Each point is reached from the start by the listed moves, each made once or not at all, plus a little noise. Say if it took an odd or an even number of moves. Then give how often each move was made.
(in the rows, 128 means zero)

Moves:
(1): [185 115 122 142]
(2): [146 189 156 133]
(3): [132 106 189 114]
Start: [117 113 140 128]
Points:
[193 138 225 134] => odd (1, 1, 1)
[138 152 229 122] => even (0, 1, 1)
[134 175 167 132] => odd (0, 1, 0)

Moves:
(1): [174 112 124 124 114 142 123 119 116 144 141]
(2): [141 204 150 124 118 139 118 153 139 150 151]
(3): [130 108 205 112 122 150 100 128 116 111 137]
(4): [136 121 132 181 117 114 135 129 137 137 137]
(5): [121 141 125 128 189 132 131  99 151 140 155]
(6): [127 105 110 145 111 186 131 138 119 100 134]
(7): [130  92 141 125  90 155 210 126 133 120 150]
(8): [150 118 132 139 163 111 148 189 130 119 116]
(9): [122 110 123 115 119 136 122 123 218 151 137]
Start: [130 133 148 121 116 117  72 110 124 172 141]
Points:
[173 165 159 197 115 155  92 206 136 167 171] => even (0, 1, 0, 1, 0, 1, 0, 1, 0)
[135 117 128 187 150 165  85  93 149 169 185] => odd (0, 0, 0, 1, 1, 1, 0, 0, 0)
[208 162 165 112 114 138  66 184 218 224 172] => even (1, 1, 0, 0, 0, 0, 0, 1, 1)
[162 194 249 113 198 140  53 167 149 180 187] => even (0, 1, 1, 0, 1, 0, 0, 1, 0)
